Every row gives one point. The points of each table are mixes of a few directions, plus a little noise. Count the directions of each table, and those that both share. Where both have some left over, give the other angles between the two spaces (their principal angles), to ten degrees, smallest first.

First:
| -0.9 |  6.2 | -1.1 |
| -0.2 |  1.2 | -0.1 |
| -0.5 |  3.7 | -0.7 |
|  1.1 | -7.9 |  1.3 |
|  0.4 | -3.2 |  0.5 |
Second (6 x 3):
| -1.1 |  0.2 | -1.5 |
|  1.5 | -5.8 |  2.0 |
|  1.0 | -3.1 |  1.4 |
| -0.2 |  1.1 | -0.1 |
|  2.4 |  1.7 |  3.9 |
| -3.7 |  5.8 | -5.6 |
Directions: first 1, second 2, shared 1

First, 10 rows:
| -3.6 |  1.8 |  0.4 |  3.0 |  2.4 |  2.6 | -3.7 | -1.2 | -0.3 |
| -1.2 |  0.6 |  0.1 |  1.1 |  0.8 |  1.0 | -1.2 | -0.4 | -0.2 |
| -6.2 |  3.1 |  0.7 |  5.1 |  4.2 |  4.7 | -6.4 | -2.1 | -0.6 |
|  5.7 | -2.8 | -0.8 | -4.6 | -3.9 | -4.2 |  5.8 |  1.9 |  0.5 |
|  5.5 | -2.8 | -0.7 | -4.5 | -3.7 | -4.0 |  5.6 |  2.0 |  0.5 |
|  1.5 | -0.7 | -0.2 | -1.3 | -1.0 | -1.0 |  1.5 |  0.4 |  0.1 |
|  4.4 | -2.3 | -0.5 | -3.6 | -2.9 | -3.2 |  4.5 |  1.5 |  0.4 |
| -7.4 |  3.7 |  0.9 |  6.2 |  5.0 |  5.5 | -7.6 | -2.7 | -0.7 |
|  1.3 | -0.5 | -0.1 | -1.0 | -0.8 | -0.9 |  1.2 |  0.5 |  0.0 |
|  0.2 | -0.1 |  0.0 | -0.3 | -0.2 | -0.2 |  0.3 |  0.0 |  0.0 |
Second (8 x 9):
|  2.0 |  2.8 | -2.4 | -2.8 | -1.0 | -3.0 |  5.6 |  0.0 | -1.0 |
| -1.4 |  4.8 | -0.7 | -1.2 |  3.5 | -2.7 |  4.9 |  2.5 | -1.1 |
| -0.7 | -1.0 |  0.0 |  3.1 | -2.1 |  2.9 | -5.5 | -4.7 |  0.5 |
| -0.1 | -1.4 |  4.8 |  2.0 |  1.2 | -2.7 | -1.9 |  0.2 |  2.5 |
| -3.0 | -0.5 |  6.4 |  4.9 |  3.3 | -1.0 | -5.5 | -0.7 |  3.0 |
| -2.0 |  3.4 | -4.9 |  1.1 | -1.1 |  4.4 | -1.9 | -4.2 | -2.5 |
|  2.5 | -5.9 |  0.3 | -4.0 | -0.6 |  0.3 |  2.3 |  6.3 | -0.2 |
|  2.5 | -2.1 | -3.3 | -3.1 | -3.1 |  1.4 |  1.9 |  0.5 | -1.3 |
Directions: first 1, second 4, shared 1
